Each row of a before or after table is a point. One or more steps were done to the points. Then noise was added and the rows were shuffled. The steps act on how far a point lies along the listed directions, d1 being the first. Write out the steps. A step turns or swaps two directions, mirrors them in a line or flattens them onto one, adds a multiple of one to another, or multiplies one. Angles are multiples of 10 degrees, from the lower direction toward the higher: turns from -170 to 170, lines from 10 to 170 but not 90. Use the fewest steps. Two steps may share a direction if one is a turn and the other turns, adds or multiplies; they go together, in the order done. Otherwise the lowest direction goes first.

Directions:
(1): [0.40 0.45]
(2): [-0.45  0.40]
Before:
[[-0.22  0.38]
 [-0.17  0.63]
 [-0.25  1.04]
 [-0.04 -0.14]
 [ 0.15 -0.15]
 [ 0.13  0.88]
 [ 0.28 -0.41]
 [ 0.05  0.72]
 [ 0.55 -0.44]
 [-0.27  0.02]
 [-0.28  0.28]
 [ 0.27  0.36]]
After:
[[-0.48 -0.49]
 [ 0.14  0.41]
 [-0.34  0.31]
 [-0.17  0.67]
 [ 0.27  0.05]
 [-0.26  0.85]
 [ 0.08  1.08]
 [ 0.21  0.33]
 [ 0.06 -0.11]
 [-0.23 -0.43]
 [-0.12 -0.19]
 [ 0.10  0.67]]
Steps: swap d1 and d2

Directions:
(1): [ 0.17 -0.02  0.65  0.64  0.37  0.30]
(2): [ 0.46 -0.43  0.51 -0.64 -0.06  0.04]
(3): [ 0.15 -0.65 -0.39  0.30 -0.36  0.51]
(4): [-0.81 -0.50  0.35  0.02 -0.11 -0.23]
(5): [ 0.40 -0.34 -0.12  0.36  0.04 -0.82]
Before (11 x 6):
[[ 0.54 -0.23 -0.07  0.06  0.36 -0.52]
 [-0.48  0.64  0.10 -0.45 -0.06 -0.05]
 [-1.14 -0.45 -0.33  0.27 -0.35 -0.24]
 [-0.03  0.77 -0.35 -0.42 -0.31  0.20]
 [-0.35  0.23  0.35 -0.71 -0.14  0.21]
 [ 0.80 -0.40 -0.08  0.15  0.21 -0.69]
 [ 0.44 -0.34 -0.17  0.24 -0.27 -0.20]
 [ 0.47 -0.86  0.02  0.21 -0.50 -0.53]
 [-0.30  0.79 -0.48 -0.74  0.10  0.10]
 [ 0.01 -0.11 -0.26  0.70  0.51  0.11]
 [ 0.44 -0.50 -0.42  0.11 -0.07 -0.04]]
After:
[[-0.41  0.31  0.32 -0.66 -0.11  0.16]
 [-0.08  0.48 -0.38 -0.93 -0.01  0.24]
 [ 0.65 -0.19 -0.15  0.27  0.30 -0.80]
 [ 0.25 -0.22 -0.51  0.27  0.01 -0.13]
 [ 0.47 -0.13 -0.11  0.12  0.40 -0.57]
 [ 0.17 -0.41 -0.14  0.46 -0.35 -0.74]
 [-0.27  0.34  0.20 -0.62 -0.14  0.08]
 [ 0.17 -0.34 -0.18  0.57  0.45  0.22]
 [ 0.32 -0.16 -0.23  0.34 -0.23 -0.30]
 [ 0.10  0.55 -0.28 -0.55 -0.38  0.27]
 [-0.96 -0.73 -0.22  0.11 -0.44 -0.12]]
Steps: flatten d2 and d3 onto the line at 120 degrees

Directions:
(1): [ 0.16 -0.32 -0.23  0.12 -0.47 -0.09 -0.33  0.14  1.17  0.01 -0.27]
(2): [-0.25 -0.06  0.24  0.44  0.59 -0.16  0.11 -0.37  0.07  0.29 -1.03]
(3): [-0.34  0.35  0.12 -0.35 -0.21 -1.16 -0.33  0.15 -0.12 -0.22 -0.15]
Before, 8 rows:
[[ 0.04 -0.02  0.03  0.53  0.31  0.19  0.18 -0.29  0.60  0.13 -0.94]
 [-0.21  0.43 -0.23 -0.53 -0.80 -0.73 -0.21  0.40 -0.64 -0.33  1.13]
 [ 0.08  0.09  0.09 -0.29  0.52  0.71  0.64 -0.27 -1.22  0.18  0.64]
 [-0.31  0.26  0.35 -0.12 -0.18 -0.72 -0.13 -0.10 -0.33  0.03  0.09]
 [ 0.12 -0.35 -0.26 -0.03 -0.25 -0.23 -0.21 -0.13  0.68  0.02 -0.46]
 [ 0.01 -0.17 -0.20 -0.11 -0.32  0.55  0.07  0.26  0.16 -0.07  0.22]
 [ 0.08  0.19 -0.08 -0.60 -0.69 -0.94 -0.65  0.47  0.47 -0.48  0.25]
 [ 0.02 -0.55 -0.01 -0.04  0.38  0.87  0.23 -0.04 -0.33 -0.05 -0.07]]
After, 8 rows:
[[ 0.08 -0.71 -0.13  0.07  0.15  0.81  0.07  0.03  0.31 -0.04 -0.22]
 [-0.08  0.23  0.21  0.40  0.65  0.27  0.46 -0.40 -0.30  0.16 -0.71]
 [-0.05 -0.07 -0.15 -0.15 -0.18  0.61  0.15  0.25 -0.23 -0.08  0.28]
 [-0.08  0.07  0.00 -0.20  0.37 -0.11  0.22 -0.28 -0.83  0.02 -0.13]
 [-0.05  0.21 -0.40 -0.49 -1.14 -0.79 -0.45  0.50  0.17 -0.33  0.92]
 [ 0.40 -0.62 -0.40 -0.03 -0.53  0.49 -0.06  0.03  1.41  0.20  0.07]
 [-0.11  0.53  0.13 -0.72 -0.18 -0.79 -0.27  0.32 -0.76 -0.48  0.58]
 [-0.25  0.12  0.26 -0.05 -0.39 -0.77 -0.30 -0.02  0.21  0.00 -0.02]]
Steps: multiply d1 by -1

Directions:
(1): [-0.18  0.49 -0.45 -0.16  0.12 -0.67  0.45  0.64  0.06 -0.50 -0.30 -0.52
 -0.42 -0.39]
(2): [-0.21 -0.44 -0.16  0.53 -0.49  0.04 -0.43  0.65 -0.73 -0.40 -0.52  0.08
  0.16  0.38]
(3): [ 0.34 -0.12  0.33  0.74  0.16  0.31 -0.03  0.60  0.61  0.41 -0.27  0.20
 -0.72 -0.24]
Before, 8 rows:
[[ 0.19 -0.28  0.23  0.55  0.27  0.44 -0.28  0.65  0.17  0.38 -0.53  0.33
  -0.47  0.09]
 [ 0.01 -0.19  0.09 -0.84 -0.09  0.40 -0.18 -0.86 -0.31  0.25  0.54  0.26
   0.66  0.48]
 [ 0.15  0.67 -0.65 -0.05  0.33 -0.87  0.56  0.77  0.28 -0.47 -0.15 -0.62
  -0.18 -0.27]
 [ 0.17 -0.21  0.33  0.46  0.06  0.16 -0.14  0.15  0.26  0.11  0.02  0.44
  -0.14 -0.02]
 [ 0.08  0.46  0.10 -0.21  0.43 -0.47  0.58  0.63  1.18  0.27 -0.30 -0.67
  -0.80 -0.93]
 [-0.19 -0.51  0.04  0.31 -0.37  0.32 -0.32 -0.38 -0.33 -0.04 -0.13  0.18
   0.37  0.25]
 [ 0.02 -0.20 -0.36  0.10 -0.26 -0.13 -0.21 -0.02 -0.53 -0.34  0.06  0.13
   0.22  0.35]
 [-0.05  0.35  0.06 -1.00  0.13 -0.19  0.36 -1.11  0.23  0.08  0.85  0.06
   0.63  0.10]]
After, 8 rows:
[[ 0.66  0.30  0.21 -0.28  0.58  0.17  0.27 -0.79  0.87  0.68  0.75  0.18
   0.39  0.02]
 [ 0.00  0.28 -0.53 -0.25  0.05 -0.49  0.30 -0.04 -0.10 -0.39  0.18 -0.19
  -0.02 -0.03]
 [-0.30 -0.42  0.01 -0.20 -0.64  0.15 -0.49 -0.45 -0.77 -0.28  0.27  0.43
   1.00  0.84]
 [-0.34 -0.25 -0.45 -0.39 -0.50 -0.02 -0.29  0.23 -0.99 -0.54 -0.27 -0.05
   0.56  0.56]
 [ 0.38 -0.54  0.96  0.11  0.16  0.77 -0.26 -0.50  1.00  1.25  0.23  0.29
  -0.05 -0.12]
 [-0.39  0.02 -0.41  0.12 -0.22 -0.34  0.13  0.26 -0.15 -0.51 -0.41 -0.38
  -0.04 -0.12]
 [ 0.15  0.09  0.10  0.32  0.48  0.15  0.01  0.78  0.39  0.21 -0.49  0.05
  -0.71 -0.20]
 [ 0.03 -0.09  0.10  0.50  0.02 -0.11 -0.04  0.50  0.13 -0.24 -0.21  0.21
  -0.24 -0.09]]
Steps: turn d1 and d2 by -110 degrees
